Each row is a point. To make a cloud, some directions were put in groups of two or more. Within a group, all points are equally far from the middle, so they leave a hole (a ring in 2 directions, a hollow ball in 3). The other directions are filled evenly. Then the cloud was stretched, turned, moved and blurred a little. Count the holes, and give their numbers of directions, smallest first.

Cloud:
[[ -3 -53]
 [  1  49]
 [  1 -53]
 [-37  38]
 [ 28 -44]
 [ 25 -45]
 [-53  11]
 [-37 -40]
 [  1 -53]
 [ 48   9]
 [ 51   4]
 [ 32  37]
 [ 36  32]]
Holes: 1 (2)

Cloud, 19 rows:
[[ 30 -52  51]
 [ -3 -16  11]
 [ 49   0 -28]
 [-32 -43  65]
 [ 16  20 -77]
 [  7  26 -40]
 [ 18 -56  33]
 [ 38  -4 -19]
 [  9  11 -44]
 [ 45 -53 -55]
 [ 16  53  53]
 [ 31  27 -28]
 [ -3 -38  62]
 [  6  30 -26]
 [ -3  13   4]
 [-24  16  60]
 [ 10  31  11]
 [ 75  -8  44]
 [ 53 -35  26]]
Holes: 0

Cloud, 29 rows:
[[-23  50 -46 -45]
 [-34  59   6 -12]
 [-41  46  12  -7]
 [ 45   5 -24 -59]
 [ 35  57 -42  16]
 [  7 -47  26 -13]
 [ 39 -31 -56 -26]
 [-21  58 -47 -37]
 [-30  25  -6 -57]
 [-19 -58 -10  -5]
 [-24  68 -19 -26]
 [ 18  -8  11  68]
 [-22  26 -75 -20]
 [ 51  47   0 -11]
 [ 27 -19   1  64]
 [ -8 -10  15 -58]
 [-44  17   9  46]
 [-33 -30 -56   3]
 [-28  15   4  65]
 [ 43  35 -46  29]
 [ -2 -54  17 -11]
 [ 46  14  18 -37]
 [ 44 -21 -54 -33]
 [-42  -5  13 -30]
 [-24  44 -38 -54]
 [ 17 -27 -66 -40]
 [ 60   3 -41 -21]
 [ 30 -41  13  39]
 [ 25  59 -47  20]]
Holes: 2 (2, 2)

Cloud:
[[ 47  32  20 -29]
 [ 13   4   6  75]
 [-35  -6 -37   4]
 [ 12 -51  44   2]
 [-16 -51  -1   5]
 [ 50 -22 -60 -21]
 [ 39  28  42 -24]
 [ 34  25  30 -42]
 [ 60  -2 -64 -36]
 [ -5  15 -49  23]
 [-33 -22 -67 -20]
 [ 49   8  40 -29]
 [-39 -21 -24 -43]
 [  9  17 -42  31]
 [ 21 -53 -32 -28]
 [ 28 -16 -84  -5]
 [ 62   0  15 -16]
 [-11  -9 -55  21]
 [ 23  14   6  70]
 [ 34 -27  54 -20]
 [ 47  19 -25  22]
 [ 53 -28  20  21]
 [ 57  18 -23 -59]
 [ 28   3 -16 -92]
 [-29 -31  16 -24]
 [ 16  10 -19 -95]
 [-20  36  27  30]
 [-10  34 -14 -57]]
Holes: 1 (3)

Cloud, 55 rows:
[[ 31 -51 -75  -5   1 -23]
 [ 54  -6   3   1 -60  33]
 [ 29 -58 -26   4 -42  30]
 [ 83 -37 -10 -11 -40   1]
 [ 55 -73  -6 -17 -26  -6]
 [-51   9 -13 -28 -31 -26]
 [-36  68   8  22 -18  11]
 [ 51  46   7  84  -5 -10]
 [-51 -29  32  -7  39  15]
 [-39 -29 -23 -39   6 -47]
 [-11 -46 -38 -45  16 -29]
 [  2  14  71 -18   7  27]
 [  4  41  21 -23 -54  30]
 [ 26  49  35 -22  14 -25]
 [ 74  24  27  33   5 -38]
 [-18 -51 -21  54 -20  14]
 [ 59  59 -21  66  -5  -5]
 [ 71 -40  21 -11 -26  -4]
 [ 82  20 -20  51 -27  24]
 [ 17  23  11  25  19 -67]
 [ 12 -46 -24  10   8 -74]
 [  9 -87  15  -9 -11 -15]
 [ 46  40 -18 -13 -19 -42]
 [  8 -55  -5  35  16 -61]
 [-10 -82 -11  -9 -43 -33]
 [ 40 -83  -5  -2  -1 -26]
 [ 18 -27 -67  40  25  -1]
 [ 23  60  15  25  38  32]
 [ 39  38  30  77 -26  12]
 [ 73 -19   1  -7 -56  11]
 [ 14   2 -25  61 -49 -21]
 [  2 -21  16 -62   8  10]
 [-37 -56  13 -16 -53 -34]
 [-76 -14  22  38  -4  14]
 [ 57 -59 -18  -2  27 -31]
 [ 35  15 -20  49 -59 -18]
 [ 20  56 -31   5 -21 -23]
 [-70  -8 -11   1 -36   6]
 [ 56  12  23  28 -14 -56]
 [ 61  45  18  79   3  -8]
 [  9  25  41  30 -16  61]
 [ 52 -22 -14  50 -13  41]
 [ 40 -31 -74  13  11   3]
 [-45   5  -4  35  51 -30]
 [ 67 -34 -46 -28   7 -16]
 [-22  50  21   6 -54  23]
 [ 22 -86  -2   8   1 -34]
 [ 80  22   1  -6  -3 -39]
 [-62   3  57 -11 -12 -32]
 [ 30  39  24 -43   1 -14]
 [-34  67  39  33 -23  28]
 [  2  28  46 -44 -45   2]
 [ 26   2  52  -4 -54 -22]
 [-26  43  52 -19   1 -31]
 [ -9   7 -46  64  20 -29]]
Holes: 3 (2, 2, 2)

Cloud (80 x 8):
[[ -4  54  42  15  10 -30  10 -47]
 [ 44 -21 -22  25  75 -34  28 -63]
 [-17  17 -16 -23 -28 -25 -55  24]
 [ 20   8 -41 -11  29  48  -9 -11]
 [ 18 -41  43  32  41  36  -7  59]
 [-11  40 -43   2 -38 -39   7  -3]
 [-21   3  19 -62  25  20 -16 -36]
 [ 55   7 -41 -12  17 -14 -40 -14]
 [ -1 -49  38  39  14 -30  16  14]
 [ 23 -39 -16 -11  68  17  13 -22]
 [ -4 -26 -10 -33 -23 -38 -52  15]
 [ 26 -66  38  10  16  59 -26  24]
 [ 47  38  30   8   8  17 -34 -30]
 [-45 -50  25  -7  -8 -19 -41  19]
 [ 28 -27  -1   6  57  29  47  -6]
 [ 26 -27  14 -10  10  61  -3  30]
 [  3 -38  -7 -31  29  -3  43  -4]
 [ 37 -26 -11  78   4   9  13 -45]
 [ -7  32  53   8   9  -1 -48 -26]
 [ 60 -46  -6 -27   8  14  -1  -5]
 [ 44 -13 -11 -46  58   0 -12 -70]
 [ 13   0 -56  -9 -50  31   9 -30]
 [  5  -9  -9 -30  14 -60  20  22]
 [  6  -6 -38 -48  34 -86  -1 -36]
 [-23 -36 -17  18  25  42   4  -2]
 [  3 -44 -16  75  36  15 -31   9]
 [ -6 -49 -52  22  11  26   2  37]
 [ -7   9 -38 -56 -27  41 -32   8]
 [  9 -20 -33 -14  40 -44 -10 -38]
 [  2  54 -40  24 -39 -48 -10 -27]
 [ 35 -11 -42 -56   3  58  22 -18]
 [-11 -39  30  47  36  75  14  -2]
 [ 21 -28 -33  61  21 -48  -5  23]
 [ 34 -47  -1 -53  49  38   4  11]
 [ 28 -45  43 -28  45  -4 -26  42]
 [ 45 -31   3  22   1  46 -20 -34]
 [ 11 -62 -18  13  27  55  29 -10]
 [  8 -76  -3  20  -5   8 -25  23]
 [ 36 -14 -31  60 -12 -16 -14 -59]
 [-25  -7  39  55  17  58  -7  -4]
 [ 49 -12  22  36  10  39  19  17]
 [ 41   1 -11  60 -16  43   3  28]
 [ -5   4 -54 -20 -35 -15  32 -26]
 [-26  16  10  31  -2  42  -8  42]
 [ 25 -14 -81 -28  14  48   1 -20]
 [-51 -14 -41   6   3 -47 -32   2]
 [-12  26 -41   8 -37  13 -49 -30]
 [  6  52  40  27  53  22   2 -37]
 [ 59  -8  13 -11 -23  43 -33  24]
 [ 50 -58 -16  -6 -10 -36  -4 -43]
 [-19  14  14  31 -11 -28 -36 -13]
 [-10   4  -5  -7  29  22 -12 -51]
 [ 59 -14  -4  -2  -8  19  -8 -59]
 [ 18  -9  12 -30  55 -72  -8 -44]
 [-37  15  18 -13  10  46  43 -13]
 [  5  31 -24  14  50 -70  12  -4]
 [ 14  -3  18 -23  95  14 -32  28]
 [ 21  44  47  57  32 -22  14 -22]
 [  3  46  12 -56   5  23  12 -21]
 [ 29 -16 -33  13 -27  -9 -19 -54]
 [ 40  43 -13 -25  10  25  41  14]
 [ 21  16  45  53  50  42  -7 -29]
 [ 30 -16  21 -17  53  35 -27 -16]
 [ 55 -21 -25 -32   0  18  52 -59]
 [-17  15  31  20 -21   5  19   5]
 [ 57  17   8 -37  47 -27 -14   4]
 [ 23  53  22 -54  39 -51  17   0]
 [ -1 -63  21 -61   1  -2 -19  10]
 [-48 -37   5 -34  47   1  21  14]
 [ 15  13  12   7   6  38 -24  23]
 [ 18 -31  38 -52   5 -51 -16  20]
 [-18 -52 -16  66  -9  37  -9  -7]
 [ -4 -35  -2  41  43  21  -4 -51]
 [ 18 -59  -7 -25 -10 -58  -7 -28]
 [-41  36  55  45  33  14 -32 -18]
 [  5 -58 -16  17  16  50 -15  58]
 [ -2 -10 -14 -15   3 -67 -11 -66]
 [ 54 -18  37  45  -4  52  32  -9]
 [ 21 -32 -41  42  14 -10 -46 -12]
 [ -1   4   2 -21   0  -7  29  38]]
Holes: 0
